Each row is a point. Examples show where two turns around zero, p and q, send a point. Write where each new point lands after one turn and then the other. Backwards means that the second turn is done in reverse. Each puzzle has new turns, and all numbers are rounded.
In the rows, 128 means zero.

Turn p:
[139 156 105] => [132 148  96]
[ 89 119 163] => [106 134 176]
[187 157 141] => [190 147 110]
[155 147  82] => [136 131  72]
[ 94  93 135] => [ 96 103 156]
[103  96 143] => [108 105 159]
Turn q:
[114 168 142] => [119 162 156]
[151 134  85] => [158 145  93]
[118  67 112] => [111  81  88]
[128 144 173] => [124 125 175]
Where do these land?
p, then q backwards: [141 148  82] => [118 113  79]
q, then p backwards: [142 140 165] => [124 113 166]
q, then p: [ 92 121 180] => [103 128 186]
q, then p backwards: [136 104  85] => [157 135  88]

Turn p:
[173 154 167 122 108 163] => [144 155 163 138  77 160]
[100  94  95 115  67 140] => [ 94  64  96 124 102 140]
[125 147 147  75 157 105] => [137 155 142  67 139 123]
[ 80 141 113 153 129 102] => [ 95 135  98 135 146  89]
[172 109 110 151 108  94] => [180 104 109 150 113 109]
[125 126 188 130 159 143] => [119 151 192 129 138 122]
[148 152 142  98 133 145] => [137 153 142 106 112 155]
[140 137 153 142 149 111] => [145 151 148 134 134 106]
[ 89  91  37 166 143 148] => [102  83  63 170 192 148]
Turn q:
[115 125  88 160  97 134] => [102 121 115 176 106 142]
[166 149 112 103 131 112] => [163 138  95 119 113 110]
[129 144 118 170 148 131] => [122 152 132 165 148 115]
[ 98  73 145 139 102 124] => [ 97  73 157 129 129 144]
[186 122 143  98 202  91] => [183 126 100  90 183  72]
[124 184 150  85  68 112] => [143 151 144  93  44 125]
[169  97 135 138 162 167] => [166 119 123 138 184 154]
[ 93 117 128 103 148 132] => [ 97 129 122  95 143 135]
[ 73 140 134 156  95 148] => [ 79 142 164 147 104 153]
Where do these land?
q, then p backwards: [149 151 132 118  90  82] => [150 132 152 133  81  91]
q, then p: [110 124 126 173 136 139] => [107 147 143 155 147 107]
q, then p: [ 82 103 148 100  95 135] => [ 83  95 156 101 115 145]
p, then q backwards: [132 176 100 193 147 130] => [146 169  74 171 154 143]
p, then q: [176 203 104  97 144 134] => [171 192  90 136  89 157]
q, then p: [119 114 169 128 159 131] => [135 145 165 100 149 125]
q, then p backwards: [115  87 109  88 124 103] => [ 99 104  98  98  97 113]
p, then q: [141  64 137 128 130 169] => [136  96 168 129 176 160]

Turn p:
[106 142  55  76  93 171 135  67 133] => [112 145  57  93  90 195 121  81 153]
[125 106  92  87  88 143 151  59 132] => [138 117  89 107  73 170 136  69 135]
[163 131  85 105 107 155 174  98 116] => [150 156  94 111  95 172 165 108 109]
[ 93 109 160 131 142 128 119 145 152] => [114  83 152 125 144 120 119 144 147]
[180 133 175 114 113 110 101 190 121] => [147 145 162 119 103  77 107 191 100]
[144 164 187 161 100  93 117 138 127] => [112 158 188 151 108  78 130 136 137]
[120 122 147 151 168 152 152 150 147] => [133 109 155 125 171 145 154 153 133]
[141 105 123 160 139  89 113 148 147] => [159 115 127 167 143  93 125 142 140]
[123 152 128 152 181 127 106 152 152] => [133 139 137 127 190 114 120 152 155]
[126 108 152 163 187 145  92 128 108] => [143 117 164 139 192 133  92 123 108]
[ 89 120  67 117  67 153 149 104  97] => [ 86 127  69 151  82 183 131 102 118]
[125 142 166 119 152  70 130 157 102] => [109 123 143 121 146  55 138 135 100]
Turn q:
[182 114 128 129 121 160 127 165 146] => [180 106 140 118 135 160 125 162 114]
[ 86 119 160 108 125 125  94  97 152] => [ 92 131 143 137 109 150  99  93 166]
[134 153  73 136 150 158 187 105 149] => [138 135  71 131 161 151 193 117 113]
[126  84 161 104 122 101 121 109 106] => [118 113 171 101 104 107 116  94 132]
[116 177  65 200 200  99 196 110 183] => [129 114  55 197 207  99 215 123 156]
[146 117 141 141 131 172 105 140  88] => [138 137 156 138 127 145 104 137  73]
[127 145 140  91 140 111 114 155 110] => [131 150 133  99 146 109  92 134 138]
[ 93  95 123 103  94  93  73 131 111] => [ 86 103 128 105  83 106  72 125 136]
[ 84 117 158 121  95 106 132 157 116] => [ 82 135 159 107 109 112 122 158 149]
[186 159 131 145 102 153 130 111 120] => [186 155 122 147  99 140 142 136 106]
Where do these land?
q, then p: [156 175 165 126 133 149 121 153 108] => [127 185 157 113 145 106 120 157 124]
q, then p: [138  97 152 125 114 140 125 162 102] => [114 114 155 110 114 110 108 149  96]
q, then p: [129  93  80 169 153  83 103 114 200] => [195  66 104 189 140 150 131 116 149]
q, then p: [ 73  96 100 157 169 114 165 112 211] => [149  47 115 144 174 180 176 111 164]
p, then q: [164 130 129 116 135 163 148 108  90] => [142 180 132 111 121 135 128 116  90]
p, then q: [142 138 159 117  83 153 121 104 127] => [125 161 144 124  81 155 117 138 142]
p, then q: [108 146 161 123 131 156 105 113  60] => [ 81 176 147 139 120 124  86  99 109]
q, then p backwards: [120 132 120 144 116  68 152 135 115] => [123 145 142 115 124  72 139 152 147]
p, then q: [119 111 101  84 161  92 118 120 195] => [163  62  91  92 137 132 128 103 160]
q, then p: [129 162 113 121  86 163 121 158  70] => [ 76 175 104 123 118 114 109 164  92]

Turn p:
[144 131 171 140 147 117 108 113 107  96 135] => [156 126 160 144 146 114 114 128 116  88 110]
[177  96 102 106 118 122 129 133 103 152 138] => [148  95  92 103 127 114 125 153  92 150 123]
[135 109 139 134 136 133 139 136 125 123 184] => [144 122 136 112 132 120 135 146 112 102 173]
[163  93 130 152  88 141  91 135 119 202 127] => [142  89 110 165  78  98 105 163 105 177 143]
[ 65 155 141 144 170 153  68 170 103 135 119] => [ 82 175 134 187 149 152  74 165 140 107 135]
[108 110 138  93 134 199 157 156 128 124  88] => [114 117 116 156 136 214 165 143 124 138 125]
[139 188 127 159 144 100 157 106 137 177  96] => [124 174 125 151 128  70 169 119 151 166  99]
[179 161  93 120 100 108 141 117 136 112 164] => [176 152 105  70 110 105 128 110 122 133 127]
[134 140 101  63  77 114 129 118 177 152 127] => [135 122 136  64 100 149 124 125 154 198 121]
[114 123 147 156 137  96 184  76  97 163 100] => [ 95 121 152 152 143  74 186  99  97 146 109]
[ 97 120 136 135 125 108 128 162 145  91 113] => [ 96 122 135 120 114 145 124 125 159  86 116]
[117 103 110 124 165  94  75 110 192  77 167] => [142 100 142  90 169 117  69 106 194  96 162]
[ 91 134 130 139 125 179 158 132  95  60 107] => [111 149 122 151 134 193 147  84 100  77 123]
Turn q:
[134 159 101 106 191 164  75 132 128  91 136] => [166 114 119  78 167 168  80 145 138 120 169]
[106 126 153 148 103 162  66 158 163 116 140] => [109 118 165  97 123 162 114 160 182 117  93]
[125 186 176 140 120  94 175 122  86 185 161] => [ 70 159 138 193  94 120 107 149  70 150 156]
[146 107 132 103 146 138 100 144 198 118 135] => [157 156 163  94 165 132 139 133 173 144 122]
[118 116 129 163 148 116 104  76 109 101 112] => [135  83 134 129 146 146 103  85 100 118 105]
[157  90  63 114  71 107 128 134 145 134  72] => [165 130  76 117 107  63 147 100 170 135  82]
[ 78 140 132  75 143  78 128 134  69 148 147] => [ 49 137  92 117 156  99 114 124  94 119 169]
[131 118 119 183  98 128 148 129 141 122 164] => [130  98 154 181 107 129 141 126 158 122 124]
[104 113 100 144 156 125 136 119 123 146 106] => [133 115  90 146 160 139 138 123 117 131 112]
[171 120 173 145 123 118 188 177 170 115 108] => [169 168 180 153 115  95 176 168 111 110 109]
[121 153 147  83 100 149 161 116 136 117 112] => [126 181 122 111  90 139 142 111 119 106 141]
[145 108 110 130 137 156 127  95  69 145 141] => [127  79 100 120 106 142 135 112 102 165 154]
Where do these land?
q, then p: [169 113 209  76 155 130  95 152 152 120 142] => [133 158 195 113 145 149 149 208 116 140  98]
q, then p: [161  99 191 111 104 142 142 174 163 142 103] => [118 156 152 115  93 142 187 164 133 132  69]
q, then p: [225 113 194  80 142 143 144 146 130  97 127] => [168 142 182  81 106 115 161 200  75 133  86]
q, then p: [108 157  82 130 159 118 135 138 118 151 117] => [123 145  73 131 145 111 100 127 139 118 148]
p, then q: [125 119  63 158 126 120  86 146 131 139 143] => [112 107 106 126 154 115  88 110 188 138 134]
p, then q: [ 94 176 119 146 110 148 112 128 148  95 119] => [138 148 141 132 101 175  85 106 146 122 119]
q, then p: [122 144 118 183 134  96 120 100 141 149 155] => [123 111 132 193 127  96 108 118 144 122 146]
q, then p: [108 126  80 144 143 107 167 117 137 135 135] => [134 132  95 139 144  88 136  94 139 109 154]
q, then p: [ 85 110 107 133 141 151 113  73 136  92  95] => [158 104 112 141 179 166 129  76 116 146 125]
p, then q: [ 64 125 122 159 143 110 118 138 109 113 145] => [ 91 114 144 128 153 156 100 113 136  80 137]
q, then p: [101 137 100 152 106  87 109 131 103 102  94] => [108  96 112 121 142 125  84  87 144 105  99]
q, then p backwards: [118 145 126 133 123 118 121 101 111 183 124] => [110 133  94 128 114 142 109 125 105 156  95]
q, then p: [180 107 200 112 134 188 140 144 106 119 128] => [138 128 154 107  90 164 171 184  66 136 112]
q, then p: [132 121  81  74  71 132 189 103 106 156 165] => [115 156 132  73  91  83 145  72 120 163 185]
